Each row is a point. The last column is the point's height on a tilted bowl or saddle (a function of degree 2), plus a little noise. Count its main directions that bend up, bend down and stay straight.

Points (10 x 3)
[[0.37,0.14,-0.25],
[0.04,-0.58,-0.51],
[-0.23,0.19,-0.15],
[-0.27,0.25,-0.19],
[0.31,0.26,-0.27],
[0.03,0.11,-0.12],
[0.47,-0.03,-0.30],
[0.05,-0.50,-0.41],
[-0.46,-0.18,-0.25],
[-0.18,-0.41,-0.33]]
Directions: 0 up, 2 down, 0 straight

Points (11 x 3)
[[-0.26,-0.40,-0.10],
[0.06,0.47,0.06],
[0.30,0.66,-0.34],
[0.03,-0.14,0.12],
[-0.21,0.27,0.36],
[-0.27,0.00,0.30],
[0.22,0.34,0.03],
[-0.49,0.07,0.54],
[0.15,0.03,0.16],
[-0.37,0.04,0.41],
[-0.48,-0.09,0.38]]
Directions: 1 up, 1 down, 0 straight

Points (18 x 4)
[[0.00,0.20,-0.36,-0.05],
[-0.06,-0.12,-0.37,0.13],
[-0.07,-0.44,0.39,-0.56],
[0.47,-0.50,0.41,-0.44],
[0.01,-0.17,0.31,-0.33],
[0.28,-0.21,0.28,-0.32],
[-0.16,-0.33,0.34,-0.50],
[-0.23,0.07,0.01,-0.21],
[-0.26,-0.10,0.13,-0.32],
[0.64,-0.18,0.74,-0.05],
[-0.22,-0.24,-0.11,-0.18],
[-0.12,0.27,0.01,-0.17],
[0.01,-0.25,0.07,-0.29],
[0.28,-0.03,-0.25,-0.12],
[0.51,0.14,-0.37,-0.28],
[0.82,0.08,-0.35,-0.48],
[0.20,0.12,-0.19,-0.20],
[-0.16,-0.12,-0.31,0.05]]
Directions: 1 up, 1 down, 1 straight

Points (15 x 4)
[[0.70,-0.53,0.06,-0.60],
[-0.20,-0.31,0.28,0.12],
[0.20,-0.14,0.05,-0.09],
[-0.18,0.24,0.12,0.04],
[0.13,-0.07,-0.42,0.09],
[-0.06,0.54,0.09,0.53],
[0.53,0.19,0.13,0.19],
[-0.43,0.52,0.00,0.14],
[-0.28,0.05,-0.29,0.23],
[0.01,0.50,-0.13,0.58],
[0.43,0.18,0.05,0.13],
[-0.48,0.05,0.10,-0.22],
[-0.15,-0.24,0.34,0.15],
[-0.21,0.40,0.44,0.20],
[0.21,0.33,0.00,0.34]]
Directions: 2 up, 1 down, 0 straight

Points (21 x 5)
[[0.12,-0.18,-0.68,-0.07,-0.45],
[0.45,-0.34,0.39,-0.49,-0.49],
[0.05,-0.26,-0.32,-0.17,-0.24],
[0.03,-0.07,0.40,-0.11,0.16],
[0.60,0.04,0.29,0.40,0.51],
[-0.02,-0.15,-0.04,-0.07,0.07],
[0.25,-0.47,0.27,-0.01,0.00],
[-0.22,-0.68,0.03,0.25,-0.22],
[0.16,-0.05,0.10,-0.10,0.14],
[0.17,-0.37,0.57,0.10,0.06],
[-0.11,-0.31,0.13,0.16,0.15],
[-0.45,-0.16,0.14,0.14,0.20],
[0.09,0.46,-0.30,-0.37,-0.25],
[0.03,0.51,0.05,-0.09,0.18],
[0.07,0.33,-0.53,0.50,0.05],
[0.06,0.12,0.15,0.17,0.34],
[-0.28,-0.02,-0.16,-0.48,-0.19],
[-0.03,-0.14,0.00,-0.62,-0.40],
[0.00,0.48,0.00,-0.08,0.18],
[-0.59,0.26,0.00,0.09,0.32],
[-0.25,-0.05,-0.75,-0.12,-0.67]]
Directions: 1 up, 3 down, 0 straight

Points (26 x 5)
[[-0.17,-0.40,-0.34,-0.55,-0.17],
[-0.01,0.32,0.39,0.38,0.06],
[0.38,0.48,-0.29,-0.34,-0.14],
[0.10,0.12,-0.10,0.10,0.00],
[-0.07,0.05,0.54,0.41,-0.10],
[0.05,-0.24,0.17,-0.26,-0.07],
[-0.15,0.11,0.36,-0.06,-0.10],
[0.70,0.51,0.28,-0.26,0.24],
[-0.24,0.12,-0.08,0.20,0.14],
[0.29,0.06,0.23,-0.49,-0.41],
[0.04,0.02,0.22,0.07,-0.01],
[-0.37,0.31,0.39,0.11,0.10],
[-0.55,0.02,-0.17,-0.09,0.47],
[0.14,0.05,0.31,-0.24,-0.20],
[-0.14,0.15,-0.01,0.11,0.07],
[-0.09,0.24,-0.21,0.01,0.09],
[-0.06,-0.25,0.09,0.07,0.05],
[-0.12,0.44,-0.09,0.51,0.35],
[0.06,0.31,0.51,-0.18,-0.27],
[0.28,0.11,0.17,0.20,0.12],
[0.03,-0.13,0.28,0.02,0.01],
[0.39,-0.64,0.22,0.02,0.58],
[0.01,0.20,0.66,-0.17,-0.38],
[-0.69,0.15,0.64,-0.35,-0.07],
[-0.21,0.78,-0.31,0.36,1.01],
[0.27,0.19,0.08,0.37,0.17]]
Directions: 2 up, 2 down, 0 straight

Points (26 x 5)
[[0.05,0.00,0.19,-0.32,0.26],
[-0.33,0.37,-0.23,0.33,0.17],
[0.00,0.54,-0.53,0.37,0.24],
[0.25,0.18,-0.31,-0.32,0.22],
[0.07,-0.23,0.34,0.06,0.38],
[-0.17,-0.44,0.16,0.18,0.36],
[-0.36,-0.20,-0.54,0.18,0.08],
[0.08,0.52,-0.07,0.44,0.28],
[0.11,0.12,-0.18,0.08,0.09],
[0.20,-0.35,0.38,0.15,0.51],
[-0.26,0.33,0.37,-0.24,0.38],
[-0.03,-0.05,-0.30,0.58,0.13],
[-0.62,-0.15,-0.06,0.15,0.22],
[0.32,-0.23,0.44,0.11,0.52],
[0.00,0.07,0.13,0.20,0.20],
[-0.05,0.24,0.30,0.16,0.30],
[-0.14,0.14,0.48,-0.05,0.41],
[0.50,0.10,0.29,-0.02,0.38],
[-0.15,-0.27,-0.22,0.56,0.20],
[0.05,0.72,0.10,-0.09,0.43],
[-0.52,-0.51,0.23,0.21,0.51],
[0.00,0.07,-0.74,-0.10,0.19],
[-0.31,0.17,-0.43,0.40,0.10],
[0.03,-0.16,0.01,0.43,0.23],
[-0.17,-0.07,-0.52,0.16,0.05],
[-0.12,-0.10,-0.38,0.48,0.09]]
Directions: 4 up, 0 down, 0 straight

Points (42 x 7)
[[-0.08,-0.19,0.07,0.01,-0.02,0.20,-0.10],
[-0.14,0.08,0.66,0.37,0.45,-0.11,0.21],
[0.22,0.23,0.05,0.28,0.61,-0.08,-0.06],
[0.39,-0.34,0.82,0.08,0.02,-0.20,0.13],
[-0.19,0.05,0.00,0.43,-0.26,-0.28,0.29],
[0.11,0.05,-0.05,0.01,0.29,-0.24,0.02],
[-0.35,0.18,0.08,-0.03,0.21,0.47,-0.56],
[0.29,-0.03,-0.26,0.32,-0.20,-0.26,0.55],
[-0.25,-0.15,-0.64,-0.32,0.35,-0.51,0.08],
[-0.34,-0.07,-0.15,-0.30,0.07,0.05,0.07],
[-0.18,0.22,-0.09,0.24,0.05,-0.01,0.01],
[0.12,0.14,-0.17,0.09,-0.19,-0.18,0.20],
[-0.48,-0.04,0.12,0.35,0.19,-0.36,0.15],
[0.61,-0.09,0.21,-0.10,-0.26,0.11,0.18],
[0.04,-0.21,-0.36,-0.07,-0.02,-0.52,0.20],
[-0.13,-0.98,-0.06,-0.20,-0.24,-0.54,-0.32],
[-0.12,0.16,0.35,0.14,0.12,0.40,-0.44],
[0.15,0.30,-0.09,0.54,0.29,-0.42,0.31],
[0.10,0.60,-0.11,0.23,-0.23,0.90,-1.19],
[-0.16,-0.33,0.22,-0.08,-0.52,0.22,-0.30],
[-0.40,-0.05,-0.26,-0.16,-0.19,-0.17,0.29],
[-0.27,0.00,0.54,0.13,-0.06,0.02,-0.15],
[-0.35,0.07,0.12,0.24,0.19,-0.54,0.15],
[-0.01,0.16,-0.33,-0.04,0.03,-0.17,0.10],
[-0.04,-0.01,0.44,0.06,-0.11,0.21,-0.24],
[-0.50,-0.25,-0.24,-0.02,0.01,0.32,-0.05],
[-0.43,-0.14,-0.04,-0.43,-0.47,-0.31,0.17],
[-0.56,-0.07,-0.04,-0.08,-0.40,0.45,-0.27],
[0.31,0.14,0.47,0.37,-0.55,-0.05,0.14],
[-0.01,0.23,0.31,0.41,0.30,0.08,0.00],
[0.21,-0.01,-0.28,0.60,0.05,-0.56,0.59],
[-0.07,0.06,0.09,0.22,-0.31,0.27,-0.15],
[-0.40,-0.32,0.42,-0.10,0.23,-0.25,-0.09],
[-0.01,0.37,-0.32,-0.48,-0.14,0.28,-0.20],
[0.27,0.16,0.37,-0.31,0.15,-0.44,-0.15],
[0.31,-0.16,0.19,0.05,0.31,0.53,-0.33],
[0.69,0.29,-0.33,-0.04,0.22,0.24,0.03],
[-0.12,-0.14,0.17,0.26,0.18,0.17,-0.12],
[-0.20,0.03,0.30,-0.08,-0.53,-0.22,-0.17],
[0.27,-0.53,-0.06,0.31,0.43,-0.11,0.07],
[-0.39,-0.03,0.25,-0.54,0.21,0.25,-0.22],
[-0.09,-0.70,-0.08,0.52,-0.62,0.13,0.10]]
Directions: 2 up, 3 down, 1 straight
